Every row gives one point. Each copy is the shape, with its points in the same order, turned, moved and blurred by noise. Some copies are also mirrored. Which?
In the rows, zero is written as 128.

Shape, 7 rows:
[[132 121 126]
 [ 89 145 168]
 [120  63  95]
 [139 161 114]
 [ 68 105 197]
 [ 56 135 185]
 [ 92 123  84]]
Copy 1:
[[137 146 134]
 [137  96  80]
 [ 81 149 170]
 [163 168 123]
 [113  53  94]
 [113  64  73]
 [ 96 170 113]]
Copy 1 is: mirrored
Copy 2, 7 rows:
[[142 112 129]
 [ 82 135 152]
 [154  55 104]
 [147 155 112]
 [ 60  86 175]
 [ 52 118 160]
 [119 110  73]]
Copy 2 is: only turned
Copy 3:
[[142 122 116]
 [111 134 165]
 [102 103  51]
 [164 107 118]
 [ 62 152 162]
 [ 79 130 181]
 [119  62 102]]
Copy 3 is: mirrored

Shape (9 x 4):
[[116 186 153  99]
 [ 97 179 103 107]
 [ 80 102 128 106]
 [ 57 197 141 118]
 [ 57 114 108 189]
 [169 125 102 101]
 [155 144 147 190]
 [123  97 149 190]
 [102 109 150 101]]
Copy 1, 9 rows:
[[117 155 173  86]
 [ 99 179 133 106]
 [ 97 104 109 115]
 [ 58 168 169  93]
 [ 62 127 119 194]
 [178 147 114 118]
 [146 132 190 184]
 [123  95 152 193]
 [116 100 128 106]]
Copy 1 is: only turned
Copy 2:
[[ 98 157 180 119]
 [149 159 167  91]
 [132  70 171  86]
 [144 163 226 101]
 [195  73 189 134]
 [112 127  97 125]
 [142 123 140 201]
 [152  66 153 179]
 [111  84 163 109]]
Copy 2 is: mirrored
Copy 3 (9 x 4):
[[151 161 129  83]
 [119 162  88  81]
 [112  73 102 105]
 [156 147  78  48]
 [154  83  30 118]
 [ 98 148 138 152]
 [192 140  91 172]
 [176  93  81 169]
 [129  90 131 114]]
Copy 3 is: mirrored
Copy 4:
[[111 179 165 113]
 [115 187 131 153]
 [ 95 107 142 166]
 [ 64 189 126 118]
 [ 96 108  54 142]
 [181 142 165 163]
 [168 121 107  78]
 [144  80  97 103]
 [104 109 166 150]]
Copy 4 is: mirrored

Shape (12 x 6):
[[160 172 195 134  58 104]
 [180 109  86 145 159  85]
 [146  80 129 125  64 156]
 [195 101  81 148 118  86]
 [139 128 129 163 189  87]
 [149 166 143 158 147 108]
 [204 190 103 144 166 162]
 [137  66  98 102 143 144]
 [113 169 131 142  71 152]
 [159  85 111  71  90 125]
 [ 80 136 173 104 125 162]
 [ 74 135 116 113 145 153]]
Copy 1, 12 rows:
[[167 155 136  34 204 123]
 [171 119 138 174 134  63]
 [174  60 122  97 170 155]
 [197  96 124 145 137  66]
 [111 144 141 167 149  74]
 [139 165 131 132 168 105]
 [201 192 129 185 172 130]
 [149  68 163 161 124 139]
 [157 151  91  87 149 173]
 [190  77 179 108 125 140]
 [104 135 159  98 157 196]
 [106 138 138 131 112 173]]
Copy 1 is: mirrored
Copy 2 (12 x 6):
[[119 157 214 183 118  94]
 [174 123  81 128 156  65]
 [121  89 122 212 127 137]
 [167 109  91 168 159  53]
 [184 142 106  88 121  97]
 [166 175 137 129 119  98]
 [189 218 100 164 176 114]
 [129  89  69 145 152 144]
 [111 174 135 195  85 123]
 [ 88  92 109 176 172 114]
 [ 98 150 141 135  96 182]
 [105 158  85 124  95 159]]
Copy 2 is: mirrored
Copy 3:
[[134 158 204 151 125  62]
 [149  85 105 140 214 121]
 [ 60  81 172 117 148 116]
 [115  77 110 158 200 106]
 [211 106 110 121 161 127]
 [179 136 147 156 157 122]
 [166 152 165 175 214 175]
 [ 96  88 119  68 177 158]
 [103 151 158 162 101 131]
 [ 64 117 143  76 195 116]
 [131 157 168  79  96 151]
 [136 148 122  99 110 174]]
Copy 3 is: mirrored
Copy 4, 12 rows:
[[207 140 206 105 114 175]
 [157  79 117 118 141  64]
 [139  77 122 110 108 192]
 [166  63 123 102 109  82]
 [152 117 143 171 165  69]
 [182 148 146 146 141 106]
 [223 157  70 116 153  98]
 [103  75  92 113 160 136]
 [155 165 137 119  89 172]
 [127  77 128  61 145 155]
 [113 165 145 139 166 191]
 [ 90 164 112 137 149 144]]
Copy 4 is: only turned

Shape:
[[100 109  90 146 111 101 152  93]
 [171  94 119 156 144 114 126 123]
 [ 57 127 127 121 105 111  62 137]
 [102 129 105 194 153 109 105 146]
 [166 129 135 118  91  33  62 166]
 [143  56  98 114 194  41 125 126]
 [123  81 183  65 119  90 104  64]
 [134 111 122  89  77 160 122 118]
 [ 95  66 121  81 146 162 119 139]
 [119 164 104  60 159  78  92  78]
 [133  94 149 113 120 121 133 195]
 [ 84 137 116  57 164 158 122 164]
 [118 142 125 100 133  88  72 159]
 [ 81 138  69 173 137 138 157 149]]
Copy 1 (14 x 8):
[[146 162  67 117 116 135 127 112]
 [159 141 137 106 147 135 120 159]
 [115 110 128 110  73 111  99  52]
 [151 118 109 150 100  94  80 138]
 [139 188 194  56  66 121  76 122]
 [166 173 111  61 190 112  48 121]
 [164 171 160  70 161 138 156  36]
 [100 131 134  98 113 181 167  98]
 [ 89  97 118  96 175 145 121  81]
 [161 182 141 123 127 190  67  43]
 [ 70 142 161  98 139 110 119 136]
 [ 60 120 136 145 158 165  83  64]
 [115 147 169 105  98 136  66  87]
 [105 127  61 166 107 126  96 141]]
Copy 1 is: only turned
Copy 2:
[[125 120  73  74  99 134 144  55]
 [158 159  74 129 103 134 105 105]
 [ 72  97 152 109  99  87 107  78]
 [106 173 107 102 135 133  94  65]
 [122 189 121 119  21  58 101 119]
 [222 158 136  91  68 136  88  61]
 [161  81 141 157  37 127 169 100]
 [124  83  85 108  98 104 157 142]
 [162  64 135 102 137 118 120 127]
 [113 100 145  74  17 174 109 107]
 [158 155 137 104 128  86 142 135]
 [122  91 173  61 132 143 126 152]
 [104 141 153  98  71 103  97 129]
 [ 97 144  88  45 160 137 118  77]]
Copy 2 is: only turned
Copy 3:
[[111 100 165 141 121 123 176  84]
 [120 121 167 144 145 151 153 166]
 [110  95 178 202 103  62  98 100]
 [ 58 113 170 192 146 117 155 135]
 [193  91 147 246 139 114 141 165]
 [129  46 159 141 111 108 208 199]
 [182 106 174 138  28 117 127 142]
 [163 132 156 120 131 110  92  99]
 [119 109 171  95 112  58 109 143]
 [130  44  94 165  64 124 117 124]
 [146 154 149 154 151  61 139 166]
 [102 107  97 122 113  39  95 136]
 [135  88 132 203 121  84 114 152]
 [ 53 118 144 149 170  96 162  90]]
Copy 3 is: mirrored
